Each wall is flat, endless, passes through zero and stands at right angles to its row. A trip goes straight from one point to another. Which walls does it cross, in order?

Walls:
(1): [-16  13]
(2): [56 43]
(3): [-21  33]
(4): [19  8]
Trips:
[ 38 -15] to [ 11 -31] => 2, 4
[-46 -39] to [25  3] => 1, 4, 2
[-21  25] to [-60 -40] => 3
[-31   8] to [10 -9] => 3, 1, 4, 2
[26  1] to [-14   8] => 3, 1, 4, 2
[15 15] to [15  0] => 3

Walls:
(1): [-21  20   2  30  14   8]
(2): [-19 -12  13 -16   5  10]
(3): [  8  -2 -11 -21  -4 -10]
(4): [15 -7 16  4 -8 -9]
Trips:
[ -8  24  15  52 -28  10] to [-20  19 -27  26 -21  19] => 4
[-11 -16  -2 -23  -5 -19] to [-14  36 -19  -5  25 -16] => 4, 1, 2
[ 13 -11   6   0  -2  26] to [ 18  24 -16 -10 -11  -7] => 2, 3, 4
[  8  10 -46  22   7  19] to [  2 -24 -27  -7 -15 -13] => 3, 1
[ 20 -12  -7  -4   3 -31] to [-12  11 -33  11 -38  11] => 4, 1
[  4  -6  -2 -43   6  -5] to [25 -5 -6 11  5  7] => 4, 2, 3
[  2   7 -40  17   2 -27] to [  3   0 -31  -7 -13  -5] => 1
[ 16  25 -17  21 -11 -27] to [ 31   6  16  13 -30 -29] => 1
[-20  -3  21   1 -22  15] to [-30  12  47   4  -8  -4] => none

Walls:
(1): [-10   1 -15  31  -3  17  -3  -3 -35]
(2): [-23 -14 -38 -19 -22  22  11   2  14]
(3): [ 14  26  12  14   8 -10 -25  16   3]
(4): [ 12 -25 -15 -37  18  25 -29 -28  12]
(5): [  8  -6   5   1   6  -1 -20   6  13]
(6): [ -1  24  12  -1 -19 -25  28  26 -16]
(7): [-14 -18 -23   6  -9   5 -27   0  -7]
Trips:
[  8  22  -7   3   4   6  24 -19 -21] to [ 16   8  -7 -12 -60   0  -1   5 -21] => 2, 7
[ 21  32 -14 -11  -5  22  29   6  -3] to [-17   1 -17  -2  19 -27  20  21   3] => 1
[ 30 -15 -16 -19  15 -16 -17   2 -13] to [-19  28 -19  12   0  -9   5  27 -10] => 6, 1, 4, 5, 2

Walls:
(1): [ -4  -8  -7 -32  28  13  -2  30  -2   4  18 -35 -16 -14]
(2): [ 16   2  38 -18   0  17  28 -51  38  -9  32 -13  24  -3]
(3): [-20 -20  11  27  10 -15 -25  10  -2  14   9  46  32  -2]
(4): [-16  39 -14 -34   3  39 -13   0  25  27 -10 -19  50  13]
(5): [ -9 -28  24  27  10  33 -34  20  20 -16  19   1  27  20]
Trips:
[  9   1 -44   9   1 -30 -21  21  30  15 -16   3  48 -18] to [-49  38 -11 -18  14 -14 -15   8   3 -22   3  -7  -7 -32] => 5, 1, 3
[  2 -30 -17 -33 -30  23  19  30  -1 -28 -50  15 -11 -17] to [-14  47   7 -15  32 -11  11   2  -9  19  -8 -26 -19 -25] => 4
[  6  24  26  20  25   4  -2  19  32  32  35 -13  30  -3] to [  4 -28 -13   5  52 -12  -1 -51  47  16  -8   7  11  36] => 1
[  5  44  10  41  29  39  34 -40  -7 -36 -31   2  16 -22] to [ 12 -34  -5 -32 -45 -16  17  -2 -14  16  -3  15  22   0] => 4, 3
[ 12  -7  -3 -15  29   2 -24   9  17 -28 -20   2 -51  -4] to [ -1  -8  10  34   2 -60 -35  15 -25  -6 -25  12  29 -20] => 5, 3, 1
[ 36 -30  23  24  21 -22 -14  45 -18  -7   2   3 -47   1] to [ 26  28 -18  -4 -11  -1  -9  14 -40   3  32  37  14 -26] => 5, 1
[ -4  25 -17 -33  54 -35 -28  27 -10 -13  56   6 -28 -15] to [-17  25 -28  11 -28  21  -8  -7 -23  53 -41  34 -25  16] => 4, 1

Walls:
(1): [ 18  -4  -1  26  -2  -3  25 -28   7  -1  12  -1 -19  -4  30  29  -4  17
  -4   5]
(2): [-30   7   2  15   3  36 -13  -7   3   1   3 -12   6 -26  -3  12   1 -12
 -10 -20]
(3): [-14 -10   5   6 -11  11 -11  -8 -15  11  13  -9  -1  10  -3   3 -12  -8
 -14 -27]
(4): [ -4  40   3  19  10  30  -4 -27 -13  13   3  23  -9 -15  -5  13  -6  17
  -3 -14]
(5): [-12   2   4  31  16   7  -3  20 -27  19  -7  35 -15  -9 -17  -2 -27  44
  14 -24]
(6): [-45  26  17   1  -5  15  -8   5   4   6   2  23   6 -13   0 -17  -4  -1
  -2   6]
(7): [ 21 -11 -12   8  13 -13 -13   0 -15 -17 -15 -22 -20  19 -14 -25  -7 -19
   1   4]
(8): [-14 -22 -11   2   2  17  -8  11  -7  -9 -24  19 -23   1  -5  13  -3  -6
  -5  15]
(9): [ -8   8  26 -14   1 -12 -29   1  26 -21  -9 -23 -17  -3 -16 -25  15   2
  -7   1]
(10): [-10  22   7 -22  -8  16 -10 -12  -1  31  -6  -6 -18  14  21 -25 -15   1
  41  20]
Trips:
[ 26 -23 -14  -3  -6  11  27  23   3  -3  14  18 -21 -18  -8  -9   5  -9
 -12   0] to [-22 -19 -29 -13   4   1 -34  -4 -11 -14  -5  -8  -6 -27 -17  26  -5  23
  -9 -19] => 2, 3, 1, 4, 7, 9
[  6  10  -2  -4  15 -21 -13  19   9   1   4 -22   4  -4  31  -9 -10  14
  -9 -28] to [ 33   3  14  18 -14  12 -19  10  -2  -1  -1  15 -16  -8  35  20  -7   4
 -16  10] => 7, 4, 9, 3, 8
[-31   5   2 -14  -4   7  -1  10   9 -22  -5 -13   4  -7  -1   6   3 -10
   9   3] to [  4  14  -5  30  31   0 -28  26  -8  13 -33  23   1  13 -11 -17 -14   6
  -5  18] => 7, 5, 4, 2
[ 30 -27   6  11  -8  -4  37   7 -52 -38  14 -14 -24 -33  -6  21  40 -11
  12  15] to [ 21  -6 -10 -14  17 -22   9 -33  -3  38 -43   6 -29  -7 -22  20  -3 -11
  14  18] => 10, 4, 5
[  7  26 -26   8  -3  10 -35  10  32 -24  -9 -60  21  -1  13 -14 -19 -24
 -17   7] to [ 16  -5  -8   3  38 -10  12 -14  24 -11 -17 -18  -7 -10  -7  26  -1 -15
  22 -16] => 3, 10, 1

Walls:
(1): [ 12  52  -5   2  34 -14  18  24 -11  -4  -6  21  25 -10  -8   2 -27 -33
  25 -30   1  -5  -7  -8 -35   4  22 -20  -7   6   8  12  -6  19  14   2
  -2 -29  -4  21   3  -4   8  -1  -2  11 -48  -2]
(2): [-23  34 -52  -4  20 -24 -11  15   9 -39  -8 -44  -7  -6  -9  10   9 -19
 -28 -23 -23   7  -7 -14  10  27  23   2  21 -13  16 -10 -11  -6 -16   8
  21  14  -7  -6  10  12 -24 -47 -19   1  -6 -16]
(3): [  5  -1   1  -7 -12  22  18  -7  21  14 -44  21   2 -26  -7  55 -31 -30
   7   9  15  20  18   8  -8 -30  32  10 -46  22  13   4 -29   6 -11  23
  27  -3   8  10 -18 -13  15   0  20 -29  24  47]
(4): [ -4  16 -27  20   4   2  11  -8 -20 -35  -6 -13  22 -11 -11   7  20   7
   1  30 -27  10 -23 -21   7 -15  16  -4 -15   8  16  18  23   4   8  16
  22 -27  22  -4 -12  -2 -40  -4  -2   7  19  17]
(5): [-10 -21   3  38 -14  11  -5 -27  -7  20  20   7  27 -10   2  11  29   2
  -9   4  24   8 -22  13 -19  15  -3 -31 -47 -13 -20  18  17 -15  -5  -7
   1  12  19   8   6  -9 -12   8 -42 -12  16   3]
(6): [ -2 -24  20 -32 -22   9 -31  25 -36  22  -7  21  -2  26   3   2 -52 -11
  -7 -16 -21   1  14  20  -7  -4   0 -36   1  10   2 -24  14   7  19 -24
 -22   5  33 -19   9  17 -32 -16  14   7  -4   6]
(7): [ 18 -29   9   2 -11   6  -7 -17   9   4 -28  -4  12  42 -19  29  13   8
  39  -5  25  22  -8   0 -14  -5  30  24  31  15 -14 -22 -30  23  24 -41
   1 -17  28 -19  14  -8   0  -5   8  43  16 -16]
Trips:
[ 22  21  53 -19  38   5  10  -7  20  23  29  -4 -18   3   5  20 -16   1
 -21   5  36   1 -17  -5   0   8 -15  16   4 -17 -19 -30  -9  14  19 -11
  14   4  37   8   6   4 -27  24   3  11  27 -23] to [  0  33  -6  29  11  10  25 -19 -19  -2 -10  -1 -42  12  60   2 -27   2
 -33  20 -11 -43  15  16 -38 -53   2  -8   0 -28 -26  57 -11  22  16   5
   9 -10  23   6  -9  21 -16 -25   5  16   6  -3] => 1, 3, 4, 7, 5
[-11  -2  -1  -6  16  16 -28 -12 -10  29  22   7 -16 -38 -15 -15 -23  18
 -19  12  30  40   7   3  36  -1 -34  -8 -25 -10 -15  -6  10  15 -10 -25
  44  16   1 -28  30  -8 -28   3   4   2  -3  59] to [-44  14  16 -20  -6  19   1 -22   3 -13  16  -4 -10   9  54 -27 -22   4
  -8  -1 -13 -12   6  48 -11   0 -19  -2   2 -31   2  22  17  -3 -24 -12
   6   5 -33 -17  -2  -1 -49 -17 -37   7 -18  33] => 4, 3, 2

Walls:
(1): [  5  -2  32 -20  12  -5 -10 -10 -35  30 -17 -11  31  11  21   8 -28  -3
   8   3 -18 -18  14   3   4  32   8 -20  -5 -13 -21 -29   3 -13  12   2
 -20  12  -6  23 -14 -17  -2  26  -3 -33  11  19]
(2): [  3 -24  26  11  -8  -2  -2  -6  -5   7  -5 -10  -7  31  -8  16  -9   9
  -9   1 -13  -5  -3  -7 -23   8   1  17 -15   8  28  -3  11 -17 -14 -31
  -1 -17  14 -10   9   4  14 -14  17  -7  17  -8]
(3): [ -9 -19 -25   4   7  11  27 -25  23  20 -15  -3  -1  -4 -15  -7   9  -8
  23  -1   1  32   5 -14 -20   8 -11  -5   4   3   2 -18  -2 -17 -18   6
  -1  31  -6  -3  24  -1  -3 -39  -2  -1 -34  17]
(4): [-18   6  -5  35  15  10 -17 -26 -21 -34 -46  17  16  -2  28  14  -5 -11
 -12 -18  19   8 -10  -7   6 -21  21 -16   0 -17 -27  -5 -11  13   4  -1
 -17  35  -5   1 -17   0  -7  15   1   9   0  -3]
(5): [-37  19  -7 -14 -29  16  21 -14  22  -4 -14 -25   1  -2   6 -16 -26 -30
   6  10   0 -27  15 -22  25 -23  12   3 -20 -41  28 -34 -11 -16  23  11
  12   1 -10  -8  17  -2   8  -5  -7  21  -9  17]
(6): [  5  22 -11  17  18   6  -4  -4  25  12  -9  28  25  -5  10   2  -7  20
   5  -2  -8 -13 -13 -20  -1 -12  -3  14   3 -11 -28 -23  21 -10   1   9
  12  20 -43   3  22  -4  21   8  -3  16  16 -28]
(7): [  3  22   4  18  15 -16  14  -9  12   1  27  20  16 -11  -4 -24  12  -5
 -29 -19  12 -20  -2 -21  18  -6 -18  19 -13 -13 -26   1   9 -15  20  15
  -8  10  -5   3  38   6 -24  -7 -11  -3  12  12]
(8): [-20  37  -7 -21   8  34  18 -24   0 -15 -12   1 -14  10  13   2   3  35
  21  13 -12  -9  11 -14  22  -1   7  -5  -6   0 -24   2  17  13   8  14
   4  -6 -12 -10  -4  -5   1  18   3  -2  16 -36]
Trips:
[  1 -19  -1 -25  23   7  18  -7  25  15 -22   2  -5  -6 -19 -23  16  26
  -5 -27  35 -20   4   0  -2  -3  -7  27   6  10   6   1  -4   3 -24   8
  -2   6 -17  13 -19 -17   2  -9   8   7 -31 -19] to [ 30  -5 -11  -1  25 -25  -2 -28  19  17   2  28  12   3 -28 -19  37  -9
   8  -3  -5 -11  33  -3 -10  29  32  -3  43 -22   9  13  15 -21  -6  15
  -4  -4   1  20   7   4   9   3 -23   3 -12  14] => 8, 1
[-15  13   2 -14  -7 -43 -23 -22  17  18  16  14 -13  17  -8  18  11   0
  28 -22 -41   5  -9   0 -17 -26 -49 -25  12  10  -2   0 -29  -6  32   4
  -9  -4 -19 -11 -12 -13 -11   2 -13   2  -4   5] to [ 26  12   2 -11  21   2  -3   1  -3   0  11  26  -1  -1   3  24  23 -19
 -13   4   0 -15 -29  24  14   7  -2   0   6 -18   8 -15 -41  -8  -6  13
 -11  -8 -25 -40 -11  -4  -2 -12   0   7  -2  -2] => 1, 3, 4
[-16 -18 -14 -13   0  -5  -5 -17  17 -26 -32   9   8  -7 -19  25   8  14
  -2   1   6 -12  -7  25 -11  30   9  10 -15  41 -15  13   3  -7  13 -16
 -14 -23   7 -11 -10 -23  41  -9   3  -5  19  -5] to [-23   9  11  12  34  -9 -10 -15  -8 -27  -2  13  16  12  20  -5   2  24
  -7  -8   6  -6  -1   1   4  -8 -16   1   3  14  34   8  12  -5 -12  -6
 -29  22  39 -20   4   7  16 -14 -10   2   5  -7] => 7
[ 11 -13  -8 -10   2   0   3 -19 -17 -17 -35  24   4 -29  11   9   6 -10
 -10   1  -8  11 -12   8  10   6  10 -17 -32  30  14  -9  15 -18   8   7
  19  -3  -9   7 -10  -5 -36 -15  -1   5  17  -4] to [ 15   7  -2 -26 -15  19  22  12  17 -10 -12  15 -28 -30 -10 -13   1   1
  -8 -14   4 -24   5  -7  -1  -9   7 -15   9 -22   7  11  15  -5  -1 -11
 -10  16 -28   7   2  -3  -1   1  12   7  -6 -15] => 6, 5, 1, 7, 4
[-12   6  19 -22 -27  -4   2   4  19 -19  -3  -2   1   6 -14   3  12   3
 -35  -1  12 -23  -9   8   7 -22 -21 -50   9 -37 -16 -20  -5  -9  -9   4
  16  12 -25 -27  29  14 -19   3   5   7  18  18] to [ -2 -26  -8   4  -5   8  20 -14 -14 -14  18  33  21  20 -23  21 -13   0
  -7   0   8   8   8  -6 -18  14  28   3  16  -5  30 -20  13 -11  20 -16
   6  38  -2   5   2  17  18  -3  -2  14 -39  -7] => 8, 3, 2, 7
